Rows are points. The points of each table are mixes of a few directions, plus a little noise. How many directions does each table use, and how many do they share? Where both have some left over, give the other angles between the two spaces (their principal angles), to ten degrees, smallest first.

First (5 x 3):
[[-59  42 -12]
 [-30  21  -6]
 [  8  -6   2]
 [ 82 -59  16]
 [ -1   1   0]]
Second (6 x 3):
[[-15  11  -4]
 [-51  37 -11]
 [ 35 -25   7]
 [-18  13  -4]
 [ 87 -63  17]
 [-37  27  -7]]
Directions: first 1, second 1, shared 1

First (6 x 6):
[[-10  37  30 -42 -35 -28]
 [ -8   6 -14  49  51  11]
 [ -3 -48  18 -10  19  49]
 [  5   7  29 -74 -73 -23]
 [ 12 -14 -44  56  33   5]
 [  4  12 -18  21   6 -14]]
Second (6 x 6):
[[-20 -18   4 -40  23  57]
 [ 15  54  -5  43 -30 -95]
 [ 10 -18  13 -14 -27  -6]
 [ -1 -46 -20   1  28  32]
 [ 20  45  18  47 -23 -21]
 [-24 -16  -9 -36  29  33]]
Directions: first 3, second 4, shared 2; angles 40

First (7 x 8):
[[ -4   8 -30  51 -21  24  11   3]
 [ 40 -19 -87  23 -58   8  -2 -23]
 [ 35 -28  43 -70  86  36  13 -13]
 [-48  29  79 -12  22 -22  12   3]
 [ 29   5  -4  15  -5  -2 -34   5]
 [ -1   7  -6 -16 -57 -42   5 -42]
 [-52  -3   4  10  33   0  -6  65]]
Second (8 x 8):
[[-45  20  42  -7  -7 -12  43 -24]
 [-49  21  43  -6 -10  -9  53 -31]
 [ 71 -35 -86  21  -3  42 -28   9]
 [ -3  -1  -7   4  -8  11  23 -16]
 [ 26 -19 -62  23 -23  52  51 -41]
 [-40  22  61 -18  10 -38  -9  13]
 [ 44 -16 -27  -1  18  -7 -72  46]
 [ -4   8  36 -16  22 -39 -60  44]]
Directions: first 5, second 2, shared 2

First (7 x 9):
[[ -3  31  13   0  -1 -28 -20  32 -28]
 [ 76  10 -95 -28 -27  41  19  50   5]
 [-49 -36  18   0   2 -17  13 -35   0]
 [  4  35  60  27  26   2 -29 -10   7]
 [-53   6  53   9   9 -49 -19  -5 -28]
 [  6 -19 -61 -28 -27  -5  22  26 -16]
 [ 18 -28  11  17  19  58  16 -59  59]]
Second (9 x 9):
[[ 18  15   9  11   8  -2 -16  20 -20]
 [-58 -71  -4  -7  -4  -9  32 -53   6]
 [-52  16  57   8   9 -45 -20  -9 -16]
 [ -8  54 -24 -43 -29   3  17   0  73]
 [ 30 -44  28  51  38  20 -21  -7 -54]
 [ -7   2  28   6  12  37  11 -59  72]
 [ 46   9  12  32  22   2 -33  40 -62]
 [  3  15 -72 -50 -42 -13  24  40   8]
 [ 27   4 -37 -11 -12   9   6  25  -7]]
Directions: first 3, second 4, shared 3

First (9 x 12):
[[ 25  -1 -80  26  -6   8  41   9  27 -34 -34  44]
 [ 11   4  19  10   1  16   9  -4  -3 -21 -17 -17]
 [-10   0  25 -25  -5  -7 -43   0  -9  58  46  15]
 [ 19   6 -24  22   5  20  20  -7  13 -36 -43   0]
 [  9  12  21   5  11  23 -21 -19   2   0 -24 -12]
 [-38 -15 -34 -10   7 -46  19  11   3  -9   6  -7]
 [-23  -8  62 -13  -3 -19   2   8 -27  -1  29 -47]
 [ -1   4 -28  -1   8   1 -13  -7  12  12 -11  19]
 [  8  -1  42 -12 -18   5 -14  11 -18  31  46   7]]
Second (9 x 12):
[[ 11 -24 -12 -18  22  17 -10  24  -2   0  -4  -1]
 [  1  -3  -1  -2   2   2  -1   3   0   0  -1   0]
 [ 12 -26 -12 -20  23  18 -11  26  -3   0  -5  -1]
 [ 13 -28 -14 -22  26  19 -12  29  -3   0  -5  -1]
 [ 12 -25 -12 -19  23  17 -11  25  -3   0  -5  -1]
 [ -9  18   9  14 -16 -12   8 -18   2   0   3   1]
 [  9 -19  -9 -15  18  13  -8  19  -2   0  -4  -1]
 [-44  93  45  71 -86 -64  40 -95  10   0  18   3]
 [ -7  14   7  10 -13 -10   6 -14   1   0   3   0]]
Directions: first 4, second 1, shared 0; angles 80
